Each row of a before or after table is a point. The points were changed in one or more steps. Then noise was added and the rows were shuffled. The steps act on columns, c1 being the first. Write out the steps. A step turns or swaps two columns, mirrors them in a line or flattens them onto one, adds a multiple of one to another, or multiplies or shifts one. Angles are multiples of 10 degrees, from the lower column toward the higher: turns from -170 to 170, lines from 10 to 170 but not 90. Use the fewest steps. Two steps may share a column if one is a turn and the other turns, adds or multiplies; they go together, in the order done. Otherwise the lowest column goes first.

Before (13 x 3):
[[-5.4 -2.3 -5.3]
 [-1.1 -2.6 -1.2]
 [ 4.0 -3.4  8.1]
 [ 3.6 -7.4  2.4]
 [ 3.7  2.6 -3.9]
 [-4.5 -4.3 -6.8]
 [ 6.5 -8.6 -2.7]
 [ 3.6 -5.7  5.2]
 [-2.7 -4.1 -0.1]
 [ 1.1 -3.2  4.2]
 [-5.7 -2.1 -1.8]
 [-6.2 -1.5  0.5]
 [-6.6 -0.8 -1.1]]
After, 13 rows:
[[-2.6 -0.6 -1.5]
 [ 1.8 -3.2  7.9]
 [ 1.1 -5.9  5.4]
 [ 0.2 -3.5  4.3]
 [-0.1 -2.1 -1.3]
 [-1.2 -4.3 -6.6]
 [-2.1 -2.4 -2.1]
 [-1.2 -4.3 -0.2]
 [ 2.5 -8.3 -2.6]
 [-2.3 -1.4  0.3]
 [ 2.1  2.6 -3.5]
 [ 1.1 -7.2  2.4]
 [-2.1 -1.6 -4.9]]
Steps: multiply c1 by 0.4

Before:
[[ 12.9   2.7   3.6  -0.5   1.4  -3.2   0.4   0.3]
 [ -3.1  -1.5  -2.4   1.1  -2.1  -2.2  -2.8  -3.6]
 [ -1.4   6.0   1.8   3.7  -1.1   1.5  -2.5   0.9]
 [  8.9   3.0  -1.2  -1.8  -0.1  -1.0  11.6   3.8]
 [  5.4   4.1  10.0  -2.3   2.0   1.2   2.7   1.6]
 [ -0.3   4.6   1.2  -3.8  -8.5   2.0  -4.3  -4.5]
 [  1.1   3.9   2.7  -3.4   4.7  -1.8   4.3   2.0]
 [ -3.6   4.0  -2.6  -1.0   4.2  -1.9  -3.6 -13.8]
 [ -2.4  -0.7  -2.8  -1.0   0.3   2.2  -2.4   3.0]
 [  1.3   4.6  -3.1  -2.7   2.5  -2.5  -0.7   1.9]
 [ -4.3   4.7  -0.5  -2.2   3.9   4.5   3.9   1.6]
 [ -4.8   5.2   2.6  -2.0 -10.0  -1.8  -1.2  -1.1]]
After (12 x 8):
[[  9.2   2.6  -1.4  -1.5   1.4  -1.1 -11.4   2.7]
 [ -2.5  -1.7  -2.7   1.9   1.8  -2.1   3.1  -4.5]
 [  2.1   3.8   6.4  -3.6  -0.1   5.2  -6.3   1.2]
 [ -1.9   0.9  -0.7   0.4  -0.3  -0.4   3.0   2.2]
 [  3.9   4.6   0.6  -3.8  -3.1   0.6  -2.0   1.4]
 [ -1.2   4.5  -3.1  -3.7  -0.2  -2.3  -1.0   1.0]
 [ -2.1  -1.3   1.9  -6.7   3.1   1.8   2.4   0.0]
 [ -3.8   3.8   2.2  -0.2   9.8   1.7   1.1  -5.4]
 [ -0.5   2.2   0.6  -0.6  11.1   1.0   5.0  -1.9]
 [ -2.9   2.5  -2.3  -4.6  -2.6  -1.8   4.3 -14.8]
 [ -1.5   1.6   0.0  -2.7  -0.5   0.2 -12.5  -0.8]
 [  4.3   4.7   1.4  -4.9  -1.7   1.7   3.2   0.8]]
Steps: turn c1 and c7 by -100 degrees; turn c2 and c5 by 160 degrees; turn c2 and c4 by 110 degrees; flatten c3 and c6 onto the line at 40 degrees; shift c8 by -1.0

Before (14 x 14):
[[  2.5   3.4   6.5  -1.5   3.5   1.1   5.9   5.0  -3.2   1.3  -5.3   2.5
   -5.2  -2.5]
 [  3.3   1.7  -0.2  -3.5   2.9  -0.3   3.2   3.5  -4.0  -2.1   4.7   3.2
    4.6  -4.7]
 [  1.0  -1.7   3.1  -4.0   5.5   6.0  -0.4  -4.5  -5.9  -1.1  -1.8   5.0
    3.3  -1.1]
 [  1.3   1.7   0.5  -8.6   5.0  -5.0  -2.1  -1.2  -4.9   4.4  -3.9  -3.1
   -1.8  -0.3]
 [  2.4  -4.5  -5.1   0.5   2.7  -1.3   0.3  -3.2  -7.5  -3.2   3.9  -2.8
    4.5  -4.2]
 [ -8.2   2.4   3.2  -5.4  -2.2  -5.1   2.4  -6.1  -2.8  -4.0  -4.6   7.2
   -1.2  -2.8]
 [ -1.2  -1.7   5.9  -7.8   0.8  -2.3   1.9  -6.6  -1.0   0.8   1.1   2.3
   -1.7  -1.0]
 [ -6.4   3.2   3.9  -2.4   4.5  -3.7   0.6  -3.0  -1.6   2.4  -0.1   0.1
   -0.9  -4.0]
 [ -9.0  -2.2   3.8  -3.2  -0.2   5.2   1.3   5.5 -11.1   1.5   2.2   6.6
   -6.8  -9.6]
 [  0.9   6.9   3.0   0.0  -0.6   3.4   3.9   5.2  -7.1   1.3   3.8  -3.8
   -3.7   1.7]
 [ -5.9   7.2  -1.0  -1.9  -1.0  -0.9  -0.4  -3.3  -0.4   0.9  -3.7   3.9
   -7.5  -7.8]
 [  3.1   2.0  -1.2   3.6  -4.7   3.2  -2.8   3.4   0.9  -5.0  -1.0  -1.9
    4.5   0.2]
 [ -3.4  -1.6  -1.8   3.3  -1.3  -1.6  -2.8  -1.5 -10.0   6.2   0.0   6.3
   -5.2  -0.1]
 [ -1.6  -1.6  -1.0  -4.5   1.4   2.1   7.0   4.7  -3.6   1.1   3.4  -0.8
    0.3   2.4]]
After, 14 rows:
[[-9.3  5.2  8.1 -3.4  2.1 -1.5  0.7  4.4  9.4  3.5 -0.2 -6.3 -2.5 -9.8]
 [ 1.2  5.7 -2.4 -4.3 -3.2 -3.4  2.3  6.4  4.9 -1.9  5.3 -4.3  7.9 -1.3]
 [ 2.8 -1.5  6.1 -1.9 -5.7 -2.1 -4.4  4.9  1.2  1.4  2.5 -4.6  0.3 -2.9]
 [-1.5 -0.3 -3.7 -7.7  0.6  3.6 -1.1  7.8 -0.8  1.1  0.6 -2.8  3.4 -0.9]
 [ 1.3 -2.7  7.2 -0.1  4.5 -7.2 -4.9  3.3  5.4  2.2  0.2  1.9  0.9  2.0]
 [ 2.9  3.2 -3.8  0.8  3.0  3.6 -0.9 -1.6  8.9 -4.9  3.3  2.0 10.0 -4.1]
 [ 3.1  0.6  3.0  3.4 -0.1 -3.5  2.3 -2.8 -0.1 -8.2 -4.8  2.9  9.6 -0.1]
 [-8.6 -5.4 -4.4 -5.2 -3.2  2.2  0.5  5.9  1.8 -5.8 -2.9 -8.4  3.7 -2.5]
 [-2.4 -0.4 -1.2  3.0  0.6  2.3  5.0  2.7 10.7 10.1 -1.2 -4.9 -0.3  0.0]
 [ 3.4 -2.2  3.8 -4.4  4.1 -1.0 -2.5  0.6  5.0 -3.1  3.0 -4.4 10.0 -5.0]
 [ 1.1 -4.1 -0.9 -9.4 -5.3  2.7  0.4  2.4  4.2  6.3  4.6  3.3  2.7 -0.8]
 [-6.3 -5.0 -1.3 -2.6 -0.5  0.1 -0.1  4.1  0.5  3.5  4.4  0.4  3.6 -3.9]
 [-1.7  3.4  4.3 -4.9  2.7 -0.3 -6.8 -1.3  3.6  1.9  2.0 -1.9  4.8  2.6]
 [-6.9 -5.7 -3.4 -1.9 -2.8 -3.8  1.6  0.1  0.8  1.3 -1.1 -3.1 -2.2 -8.3]]
Steps: turn c2 and c6 by -140 degrees; turn c3 and c9 by -160 degrees; turn c3 and c8 by -110 degrees; mirror c5 and c11 in the line at 50 degrees; turn c7 and c12 by -160 degrees; multiply c10 by 1.6; shift c13 by 5.0
